Each row of a before or after table is a point. The points were changed in one or more steps. Then noise was added and the rows were shuffled. The steps act on how far a point lies along the listed directions, d1 being the first. Write out the steps. A step turns or swaps two directions, mirrors them in a line or flattens them onto one, adds a multiple of one to another, or multiplies one. Angles are multiples of 10 degrees, from the lower direction toward the higher: turns from -170 to 170, lines from 10 to 170 but not 90. Use the fewest steps. Two steps may share a direction if one is a turn and the other turns, adds or multiplies; they go together, in the order done. Otherwise the lowest direction goes first.

Directions:
(1): [-32  13 -43]
(2): [-27 -48   5]
(3): [ 36 -24 -34]
Before (10 x 3)
[[ 17 -44  40]
 [  5  15  12]
 [-36  -9  26]
 [ 13  17 -18]
 [-41  49  33]
 [-34  26  -7]
 [ 13   9 -38]
 [-12 -15 -30]
 [ 20 -15  -8]
 [ 38   7  -2]]
After (10 x 3)
[[ 35  22  49]
 [  9  -4 -40]
 [-62 -30  22]
 [  3 -17 -22]
 [ -1  25 -25]
 [-30  18  29]
 [-42  -5 -11]
 [ 26   5  -4]
 [ -2 -18   8]
 [ 30 -21  -6]]
Steps: mirror d2 and d3 in the line at 110 degrees

Directions:
(1): [-32  -2  36 -37]
(2): [23  6 49 28]
(3): [ 45   9   1 -40]
(4): [ 10 -60   4  -2]
Before (8 x 4)
[[-12  16   9 -40]
 [ 19   8   9 -31]
 [  1   8 -26   4]
 [ -2  18   3 -45]
 [  5 -43 -50  11]
 [  7   9  16 -31]
 [-23 -27 -36   5]
 [  8 -19  13  14]]
After (8 x 4)
[[-21 -60  -5  20]
 [-36 -31 -17  10]
 [  8  15  33  10]
 [ -3  -7 -12  24]
 [  1  22  29   2]
 [-18  34  23   9]
 [-14  32  29  19]
 [  9 -17   3 -20]]
Steps: turn d1 and d4 by -40 degrees; swap d2 and d3

Directions:
(1): [-11  13  24 -49 -29 -12  37   3]
(2): [-34 -14  49  29  -6  30   7  -6]
(3): [ 13   5  30   3  40 -36   9 -39]
(4): [  1 -13  16  24  -6 -46   3  49]
(5): [-20   7  22 -31   8  -7 -60   8]
Before (12 x 8)
[[ -4  -1 -13  -5  -2   4  -3  -8]
 [-12  -7  18  18   5   7  -2 -11]
 [ -3  -5 -10  -4 -11  22 -13   8]
 [  1   4  -9 -11  11 -17 -19  -6]
 [  5  -4  12  16  18   9   4  -8]
 [  5   0   5   2   5 -11  16 -15]
 [-21  -4  31   6   3 -11  -6  22]
 [  0   0   1 -11  -8   8  -3   3]
 [  8  -4  10   2   0  -6  17  -6]
 [ -5   2 -41   5 -43  23   2  57]
 [ -1   4  -1 -21   1   2  -2  -5]
 [  8   8  -1 -12  -4   1   8  -1]]
After (12 x 8)
[[ -9   1  10 -13  -1  10   2  -7]
 [-13   5 -34  -7 -39  21 -21  60]
 [ -6  -8  15  22  -1  -9  31  17]
 [ -1  -2   3  -6  -9  12   2   2]
 [ -9  -1  -7  -4  -2   6  -7  -8]
 [ 18   0  -5  10  19   0   8  -7]
 [  8  -4  -9  19   4  -2  19 -12]
 [  7   4   0  -9   8 -18   3 -13]
 [  2   8   6 -15  -3   2  -2   0]
 [-17  -3  17   4   9  -1 -16  -9]
 [ 13   0   1  -9   3 -15   7  -3]
 [ -3  -7 -10   2 -12  25  -5   7]]
Steps: turn d2 and d5 by -90 degrees

Directions:
(1): [-35  22 -20 -11 -11 -41 -15 -18 -44]
(2): [ 10 -19  24  10  45 -51 -16  26   0]
(3): [-30 -16  30  15 -13  32 -46  23 -22]
(4): [-23   2  20  31  34  17  44 -18 -30]
(5): [-42 -60 -21  -4  -4  -9  12  -8  23]
Before (11 x 9)
[[-15  43 -12   6 -30  45 -40   6 -32]
 [ 15   7 -11 -28 -19 -14   4   4  -4]
 [  3 -13  36  15  15  25 -20  19 -14]
 [ 12 -27  -4  -4 -33  46   1   5  38]
 [ -7   2 -36 -18 -16 -25  12 -18  15]
 [-19   3   9   3   3 -20 -30   7 -31]
 [ -2  -4 -29 -28 -33 -33 -15  -3  -3]
 [ 15   2  31   7  28  26  24   7  22]
 [ -4  10   1  -5 -17   1 -30  -3 -24]
 [ 17 -16 -12 -24 -33  32   1   9  42]
 [-18  22 -41 -12 -25  13  35 -50  -2]]
After (11 x 9)
[[-12 -32  -1 -16 -11 -13 -41  16   2]
 [ 28 -10  -2  -9 -11  13 -10   3  23]
 [ 18   1  -2 -14   0   1  36  -3   2]
 [ 13  -9 -32 -11 -33  50 -17  16  48]
 [-15  15 -41 -30 -25 -18  24 -28  -7]
 [-55 -21   3  -8   4 -13  -6  -6  -8]
 [ 32  -4  15  -1   6   1 -21  22  17]
 [ 18  38  -2   7  11   7  32 -17  -8]
 [ 49  28  -4  -9   2  -3  30  -4   6]
 [  1  35   2  14 -12  61  29 -31 -11]
 [-21  11 -39 -22 -40 -20   2 -29 -14]]
Steps: turn d1 and d5 by -140 degrees; turn d3 and d4 by -70 degrees

Directions:
(1): [-10  -6  17  18 -11  34 -60   4 -24 -20 -30]
(2): [ 21  -2 -30 -29  -8 -13 -27 -19 -53  10  32]
Before (14 x 11)
[[ -5   1  -3  -7  -1  -1 -11  -6 -12  -4  11]
 [ 14   3 -10 -21  -6  -2 -16 -20 -28   2  17]
 [  1  -5  -6   9   7  -6  46   8  37   9 -10]
 [  1  -1  -2  -4   1  -3 -28  -4 -14   1  -1]
 [ -7  -5   3   4   0   8  -1   4   4  -7 -10]
 [  5   4 -13 -13  -3  -5  14  -8  -8   0  13]
 [ -4  -2  -8  -6   0  -2  -4  -4  -6   0  15]
 [ -9   5  14   7   2  15   0   4  12 -11 -14]
 [  3  -5 -12  -8  -1   3 -22  -7 -21  -5  11]
 [-15   1  16  15  -6  13  -8   3  18  -8 -18]
 [  6  -1 -20 -14  -9   4 -21 -13 -33  -5  10]
 [  3   5  -3 -18  17 -22  60  -2  43  18  16]
 [  8  -1  -8  -5  -1 -17  31   1   9  12   4]
 [ -1  -9  -4 -12   2   7 -21  -4 -16  -4   4]]
After (14 x 11)
[[ 13  -4 -10 -10 -10  -3 -13  -6 -28   7   5]
 [-13   1   9   4   0   9  -7   3   3 -10  -3]
 [ -6   2  22   9  -4  23 -24  -1   4 -14 -23]
 [ -4   4  -4  -3  -2 -15  28  -6  22   8  12]
 [ -8  -3   3   4  -1   9 -14   1   0  -8   2]
 [ 21  -6 -36 -18  -4 -13   3 -11 -28  17  19]
 [  0   7  -4 -11   5  -6  25  -1  10   4  12]
 [-10   1  13   9   5   0  -7   5  19  -3 -16]
 [ 20  -3 -26 -40  -2  -7 -29 -22 -45  11  30]
 [-12  -9  12   2   6  14  -5   7  15  -7 -13]
 [ -2  -3  -5  -3   1  -4  15   2   6  -1   3]
 [ -2   2  -3  -2  -7  13 -13  -5 -16  -9  -7]
 [-15   1  10  17  -4  27 -12   7   8 -20 -27]
 [-12  -3   8  14   4  15 -12   5  11 -14 -16]]
Steps: turn d1 and d2 by -110 degrees

Directions:
(1): [ -6  35  -4 -39 -36 -14 -28   3  -7  13  31 -17]
(2): [-17 -18  24   9  -6  10  -3 -25 -59  31   3   1]
(3): [ -1  14  33  10  -8  -1 -17 -60  26 -22   0   5]
Before (12 x 12)
[[  0  -2  28  28  18   7   4 -26  10 -19  -4   6]
 [ -6  10  34   0 -27   1 -25 -32 -22   1  18 -10]
 [ 19  -6 -39  -1  15  -8  30  60  20 -15 -26   8]
 [ 12  30 -20 -30 -27 -20 -26  10  22 -15  20  -6]
 [-14 -10 -10   1   3  11  23  12 -59  34   7 -17]
 [ 12  -8  -5   4  11  -4   7  27  -7   9   1   1]
 [  2   8 -10  -5   0   2   2   6  30 -11 -15   1]
 [ -2  26 -31 -48 -18  -7  -7  49  15  10  16 -12]
 [-12 -23 -30 -32  -9   8   3  44 -59  42   9  -9]
 [ -1  33 -28 -26 -25  -8 -16  38  20  -3  22   4]
 [ -6 -14 -21 -17   6   9  -3  60 -46  36   9   0]
 [ 17   3 -38 -27   1  -9   3  59  12   0   4 -11]]
After (12 x 12)
[[-19   8  -8 -39 -23   4  -9  25 -43  42  19 -12]
 [-20 -12  35   1  -8  15 -24 -28 -59  34  11   6]
 [ -4 -18  -8 -16  -6   3  -1  26 -57  37   7 -10]
 [-14  16 -20 -22 -27   0 -14  37 -32  26  24   2]
 [  9  27  16  -7 -23  -8 -24 -14  31 -28  16 -10]
 [-23 -14  30 -14 -24  12 -22 -53 -57  31  10  -1]
 [  6  15 -31 -33 -24 -15 -18  35 -16   9  21  -9]
 [  9   3   3  19  23   2  11   8  32 -28  -5   4]
 [ -2 -30 -11  10   8   6  29  34 -59  28 -22   7]
 [  5 -12  14  10   7   1   2   0 -24  16   3   2]
 [-15   6  30  13  -6   9   3 -60 -30  10   7 -10]
 [ -3  -4 -19  -6   2   5   8  26   0   8 -14  -2]]
Steps: turn d2 and d3 by 80 degrees
